Every row gives one point. Each copy is the shape, with its points in the same order, turned, moved and blurred by noise. Some copies are also mirrored. Which?

Shape (8 x 3)
-5.4,-4.5,-4.0
-4.4,-2.9,4.6
-3.6,4.1,-4.3
-2.3,1.6,-0.3
1.3,-1.6,2.4
4.1,-3.1,-1.3
5.0,-4.4,-3.7
3.0,5.4,-0.4
Copy 1 (8 x 3)
-7.6,-0.8,-1.7
-4.2,5.5,2.7
-1.7,0.7,-6.8
-1.2,2.3,-2.7
0.3,1.2,2.9
0.6,-3.5,2.9
0.0,-6.3,2.5
5.3,1.2,-3.4
Copy 1 is: only turned
Copy 2 (8 x 3)
-7.5,0.0,-3.1
-3.9,-1.0,5.1
-1.8,6.9,-2.8
-1.2,3.1,0.2
1.0,-1.9,1.3
1.8,-3.3,-3.2
1.4,-4.5,-5.8
5.1,4.1,-1.1
Copy 2 is: only turned
Copy 3 (8 x 3)
-2.9,-7.2,-3.8
-2.6,-3.5,3.8
-5.7,0.6,-5.0
-3.9,-0.4,-1.3
1.4,0.1,1.6
4.2,-0.1,-2.5
5.4,-1.1,-4.5
-1.3,6.3,-1.9
Copy 3 is: only turned

Shape (8 x 3)
1.1,0.3,4.5
6.0,0.4,9.6
1.7,1.3,0.1
-4.8,-7.2,-2.9
-0.3,0.8,3.8
-2.1,2.0,0.9
-5.2,-0.9,0.7
-2.0,0.1,-2.8
Copy 1 (8 x 3)
2.5,-2.1,3.4
9.5,-4.3,4.7
1.3,-0.7,-0.8
-5.7,6.1,5.8
1.1,-2.3,2.3
-2.1,-2.4,0.4
-4.6,0.2,4.6
-2.9,1.7,-0.6
Copy 1 is: mirrored
Copy 2 (8 x 3)
-0.3,-1.6,1.9
0.9,-2.4,9.0
2.0,0.7,-1.0
-7.4,4.0,-5.8
-1.0,-2.8,0.2
-0.2,-2.4,-3.0
-4.1,-2.5,-4.4
-0.9,0.6,-5.2
Copy 2 is: mirrored
Copy 3 (8 x 3)
0.7,-1.4,4.8
1.1,-5.6,10.7
0.2,-2.2,0.5
5.0,6.7,-2.1
-1.4,0.0,4.2
-2.6,-0.3,1.8
-1.1,4.3,1.2
-1.1,1.5,-2.5
Copy 3 is: mirrored
Copy 4 (8 x 3)
2.9,1.7,-1.8
10.4,4.1,-2.1
1.6,0.0,2.3
-4.3,-7.5,-1.5
2.3,1.5,-2.5
-0.5,2.2,0.0
-3.8,-0.6,-1.7
-3.1,-1.5,2.0
Copy 4 is: mirrored

Shape (7 x 4)
-1.9,2.8,3.5,3.4
-3.7,-1.5,4.0,-2.7
5.7,-5.4,-0.1,4.9
5.7,-2.3,-1.3,-0.5
-2.2,-0.1,-1.4,-4.2
-3.3,3.2,3.6,-1.7
-3.3,3.3,0.6,4.4
Copy 1 (7 x 4)
2.0,-0.3,5.5,2.7
3.8,-2.5,6.4,-4.5
7.6,0.3,-4.8,1.0
3.8,2.2,-3.3,-3.5
-0.5,-2.2,2.5,-6.1
0.7,-0.1,7.5,-2.2
-0.3,-1.7,4.4,3.6
Copy 1 is: only turned
Copy 2 (7 x 4)
-3.5,5.6,3.2,2.5
-4.5,0.1,5.6,-2.0
7.1,2.0,5.9,4.7
5.6,1.4,2.5,-0.7
-2.1,-1.8,0.6,-2.5
-5.5,3.8,2.5,-2.0
-4.3,4.3,0.8,4.2
Copy 2 is: only turned
Copy 3 (7 x 4)
-0.4,0.8,5.3,-4.1
-4.1,-4.1,0.6,-6.0
0.8,-4.4,3.3,6.3
2.6,-2.8,-0.9,2.4
-1.8,-0.3,-3.7,-3.4
-0.7,-0.5,1.2,-7.0
-1.1,3.0,4.7,-3.3
Copy 3 is: only turned

Shape (10 x 6)
1.2,-2.7,1.4,6.5,0.8,-4.0
2.8,1.2,2.3,5.8,3.7,-2.0
3.3,-0.6,-6.9,-0.4,3.4,7.0
0.4,2.7,-2.9,-3.4,-2.5,0.4
-0.2,-2.6,3.8,2.5,2.8,-4.3
-5.9,-2.6,1.5,-1.8,4.8,-2.3
2.5,-2.9,3.2,4.7,-3.8,0.7
-6.5,2.1,-0.8,-3.4,6.1,-0.6
-5.6,3.9,-0.2,-2.4,2.1,5.0
4.6,0.3,3.8,-1.7,-4.4,2.1
Copy 1 (10 x 6)
5.1,3.4,3.3,5.2,1.5,-4.1
5.4,3.4,5.9,4.5,2.3,0.8
3.0,-5.3,-1.2,-1.3,6.0,6.8
2.5,2.6,-2.3,-1.9,-3.1,5.0
1.3,1.5,5.5,5.2,-0.7,-3.0
-6.6,0.5,2.9,5.3,-1.1,1.5
4.3,2.6,1.7,-0.1,2.4,-5.7
-5.9,1.6,1.5,3.5,-0.8,5.4
-4.9,2.8,0.0,-0.5,2.7,5.8
3.8,2.7,3.0,-5.8,-1.2,0.0
Copy 1 is: mirrored
Copy 2 (10 x 6)
0.6,2.9,6.0,3.5,-4.9,-1.2
1.2,-1.4,5.6,5.2,-1.9,-3.4
1.0,1.2,-6.8,5.1,5.0,0.1
-1.1,-0.1,-3.5,-3.6,-0.2,-1.5
-0.6,1.6,8.0,1.0,-0.7,-1.8
-5.8,0.3,6.0,-0.6,3.7,1.5
5.3,2.4,3.6,0.7,-3.5,2.1
-7.6,-3.1,2.8,-0.7,5.2,0.3
-2.3,-6.3,-0.4,-1.4,4.2,2.7
7.0,0.9,0.2,-3.6,-0.4,-0.7
Copy 2 is: mirrored

Shape (14 x 8)
-0.8,0.6,-6.4,4.1,-2.9,4.1,1.7,0.0
-0.7,-1.7,-2.0,0.8,3.7,-0.8,0.4,-1.2
-0.1,4.6,-6.4,4.8,2.3,-2.9,0.4,8.3
5.7,3.9,0.2,-4.3,-4.6,-6.0,-3.3,-0.5
6.2,1.6,-6.3,-3.6,4.5,1.0,4.9,-2.6
4.0,-0.2,-2.0,-0.5,2.7,-5.1,2.9,-1.1
-3.6,5.6,-1.1,3.1,-2.8,1.2,-4.3,4.0
-2.4,-2.5,2.1,-1.5,4.7,4.0,-3.3,-0.2
-0.5,-4.6,0.4,-4.2,1.9,4.2,-1.7,-0.7
-3.6,2.5,1.2,-1.5,-2.4,1.7,-2.2,3.2
-1.0,-1.4,-3.1,-0.3,-2.5,-3.7,4.2,3.1
3.8,-1.6,1.7,5.5,-0.9,-6.3,-1.8,6.9
2.7,-2.5,-3.5,-3.1,3.8,2.8,-1.2,-0.9
6.9,-1.3,1.6,6.0,-1.8,-4.1,6.3,4.1
Copy 1 (14 x 8)
4.6,-1.1,-3.8,2.6,1.8,5.7,1.1,1.8
-1.0,-3.3,-2.8,1.4,4.2,-1.0,-1.9,-0.7
3.5,-2.3,-3.7,-2.6,10.3,0.7,6.6,3.2
4.2,-0.1,3.2,-8.8,2.6,-3.2,-5.4,3.5
6.3,-3.4,-5.6,-2.3,4.6,-0.3,-4.5,-7.4
3.6,-5.0,0.0,-1.3,6.1,-3.5,-3.8,-2.1
-0.1,4.3,-0.5,-2.0,4.8,3.2,3.4,6.1
-5.8,2.2,-4.7,1.9,0.3,-3.2,-1.5,-1.0
-3.0,-0.7,-4.0,0.4,-3.4,-2.5,-2.2,-2.1
-1.6,3.0,0.2,-2.1,0.3,0.4,2.4,1.4
3.0,-5.1,2.3,-1.3,2.3,0.8,2.8,-0.8
3.2,-4.4,1.1,-0.1,5.5,-6.8,3.1,7.7
-0.4,-2.2,-6.7,-1.4,0.4,-1.5,-3.6,-2.2
9.5,-4.7,1.9,3.6,5.0,-6.6,2.2,2.0
Copy 1 is: mirrored
Copy 2 (14 x 8)
-2.8,1.3,-5.3,1.2,-3.5,1.6,2.2,-4.8
1.7,-2.4,-3.3,1.0,1.2,1.0,-1.2,1.7
-3.3,5.1,-2.5,5.2,-3.1,7.3,-1.6,4.0
-0.6,3.0,0.9,2.5,-3.1,-6.8,-9.7,1.7
6.6,1.6,-9.7,-0.9,-4.4,-1.3,-3.0,2.8
4.7,0.3,-3.6,4.2,-1.0,-2.5,-3.5,3.4
-7.6,4.9,1.1,-0.5,0.3,2.3,-1.9,-0.9
1.4,-3.4,0.2,-5.6,3.3,2.7,-2.7,-0.2
2.4,-5.1,-0.1,-5.0,-1.0,0.0,-2.7,-1.5
-4.3,1.9,3.3,-2.9,-1.0,0.1,-1.5,-0.6
0.0,-0.1,0.2,4.4,-4.8,-1.3,1.9,1.9
0.8,2.2,4.2,9.1,0.0,3.8,-5.1,-0.4
3.2,-3.1,-4.4,-3.0,-2.2,1.1,-4.6,-0.4
6.4,5.1,1.1,9.4,-1.5,0.6,-0.2,-2.8
Copy 2 is: only turned
Copy 3 (14 x 8)
-1.3,-0.9,-2.2,-0.6,-6.8,2.2,0.9,1.2
1.3,2.7,-2.1,-1.0,0.4,-2.3,1.3,1.1
-5.1,5.8,3.0,-4.6,-6.7,-4.9,3.7,4.1
-3.7,0.7,5.6,-2.1,1.5,-4.7,-7.3,-4.2
2.1,6.7,-3.8,-7.5,-0.5,1.2,-4.3,-2.8
1.0,7.0,0.3,-1.4,0.5,-4.1,-2.4,-3.2
-7.8,-2.7,3.1,-0.7,-1.8,-1.6,2.6,3.0
1.8,-1.5,-1.6,-1.7,6.0,-0.1,2.7,3.9
4.5,-2.0,-0.7,-2.7,4.5,0.2,1.0,1.4
-3.9,-3.2,3.6,-2.0,1.0,-1.0,3.2,0.0
1.2,1.7,3.1,-1.3,-4.0,-3.5,3.0,-4.0
-0.3,5.0,8.8,3.2,-1.8,-6.2,0.6,3.0
4.0,1.0,-1.9,-5.4,2.3,-0.5,-2.4,2.3
1.0,9.5,6.9,3.4,-4.2,0.1,-0.3,-1.4
Copy 3 is: only turned

Shape (15 x 9)
0.5,4.3,-0.3,2.8,5.2,6.1,-2.6,2.5,2.3
0.9,3.6,-2.5,3.3,0.4,2.8,1.7,2.0,3.3
0.0,2.7,1.6,-6.0,-2.1,-1.2,-3.4,3.5,2.0
-3.8,4.2,-2.6,-1.8,2.4,-2.4,2.7,-4.2,2.0
-3.1,-3.6,-1.1,-0.7,2.7,1.1,0.0,-1.8,6.4
4.7,0.0,-4.8,2.0,8.5,-3.8,-6.9,2.7,3.5
5.3,-1.8,-0.5,4.7,4.9,-3.4,1.4,-0.6,7.3
4.2,2.5,-0.5,-0.8,-0.7,0.4,-2.4,6.9,1.3
1.1,-3.1,-1.8,-7.1,1.8,-0.4,2.9,-1.9,-4.4
-0.3,2.4,1.6,2.5,-0.3,-4.8,-2.9,-2.8,-0.3
-3.3,0.1,1.3,7.6,-2.0,1.2,3.6,-0.1,-0.9
1.2,0.9,5.3,-4.0,-1.6,4.7,-4.2,-4.0,-3.9
-3.3,-0.5,0.9,1.7,9.2,4.9,-0.2,2.5,4.6
-0.6,0.7,-9.2,-3.4,-5.4,-5.1,-0.2,1.7,-2.8
3.4,1.6,2.0,-4.9,3.5,5.6,3.9,-1.4,-3.0
Copy 1 (15 x 9)
-1.7,5.1,-0.7,2.4,-0.2,0.8,2.5,6.8,1.0
-1.0,0.9,-2.5,4.9,-1.7,-0.6,1.9,1.7,1.6
7.3,2.2,-0.9,-3.2,-2.5,0.8,-1.7,0.1,2.6
1.7,-0.3,0.5,0.0,0.7,-9.1,0.7,0.1,5.5
-2.5,-1.5,4.2,-1.7,-3.9,-1.5,2.9,-0.5,4.3
-6.2,-1.0,-2.9,-3.8,1.6,2.2,-5.4,7.1,4.1
-3.6,-6.9,1.0,2.7,0.9,2.5,-0.2,3.0,5.2
3.2,1.4,-4.5,0.7,-2.0,4.8,-1.0,2.7,-0.5
4.0,-3.0,-0.6,-6.5,2.9,-4.3,4.1,-1.5,-1.5
1.0,-0.2,2.1,1.4,2.7,-2.4,-5.8,-1.1,1.2
-2.3,0.0,2.3,7.8,-1.1,-4.7,1.0,-1.4,-4.2
5.5,5.5,4.6,-2.6,5.8,1.1,1.7,-1.7,-2.0
-3.0,1.1,4.5,0.2,-3.1,-1.3,4.8,8.2,1.9
1.8,-0.9,-8.4,-4.1,-2.8,-4.7,-3.1,-6.0,0.0
5.0,0.5,-0.1,-1.4,5.4,-1.7,7.8,3.0,-1.0
Copy 1 is: only turned
Copy 2 (15 x 9)
-4.7,-0.9,-0.9,-1.9,0.2,6.0,-1.2,8.2,3.2
-3.3,0.1,-1.9,0.9,3.6,0.9,-1.7,5.6,-0.5
-5.7,4.4,3.8,-2.7,1.1,-1.8,1.4,-1.5,6.3
-3.0,-1.8,1.4,2.3,6.5,4.5,-0.6,-2.8,1.2
1.2,-2.6,0.0,-6.0,5.4,2.3,-3.2,-1.3,1.7
-1.8,3.3,-4.4,-1.7,-0.3,6.5,-10.2,0.8,7.8
3.4,3.7,1.0,-0.6,4.5,3.4,-9.1,4.1,2.1
-4.7,4.4,-1.0,-0.4,-1.3,-1.7,-3.0,4.2,6.2
3.1,-1.1,2.2,3.3,-1.4,1.1,4.2,-4.1,4.9
-5.6,-0.6,4.0,3.2,0.1,2.1,-7.0,-1.6,0.3
-3.7,-6.6,1.1,2.4,1.6,-1.7,-5.1,4.3,-2.1
-4.2,-0.2,7.1,-1.8,-6.2,2.7,1.7,0.2,0.5
-1.2,-4.3,-0.1,-6.4,3.6,5.9,-3.7,7.0,5.9
-4.7,1.7,-5.4,6.0,1.4,-3.1,-0.3,-6.2,4.1
1.7,-0.5,5.5,2.0,-2.0,5.2,6.4,2.9,3.2
Copy 2 is: mirrored
Copy 3 (15 x 9)
1.2,4.3,0.0,1.9,-1.3,3.8,0.2,6.7,-1.2
2.0,0.7,-1.5,1.4,1.2,2.1,2.1,2.1,-4.9
-5.5,1.0,-0.3,-0.7,3.0,0.2,-5.6,-2.3,-2.4
0.5,4.5,-0.8,-0.6,1.6,-5.9,3.3,-2.1,-2.0
1.9,3.4,0.0,6.3,2.5,0.4,0.8,-4.0,2.6
5.1,3.3,4.5,4.7,7.0,-2.2,-5.9,6.9,0.3
5.7,2.1,6.4,7.8,4.2,-0.3,0.4,-0.4,-4.5
-1.2,-1.2,1.3,-0.2,4.2,3.5,-4.4,2.7,-4.5
0.9,0.7,3.2,-6.2,5.5,-0.3,1.0,-5.2,2.9
-0.2,-1.7,3.2,1.6,-1.4,-6.0,-1.9,0.1,-1.7
-0.1,-5.0,1.1,2.8,-2.4,-0.6,6.8,0.6,-1.4
-1.8,1.2,3.1,-5.3,-5.8,1.8,-4.1,-3.4,2.3
-0.6,6.6,2.3,5.7,1.6,4.1,3.3,4.1,3.4
1.4,-5.5,-5.0,-3.5,8.2,-5.5,-1.7,-2.1,-1.7
0.5,4.6,3.8,-7.1,0.1,4.7,1.8,-1.6,-0.6
Copy 3 is: mirrored
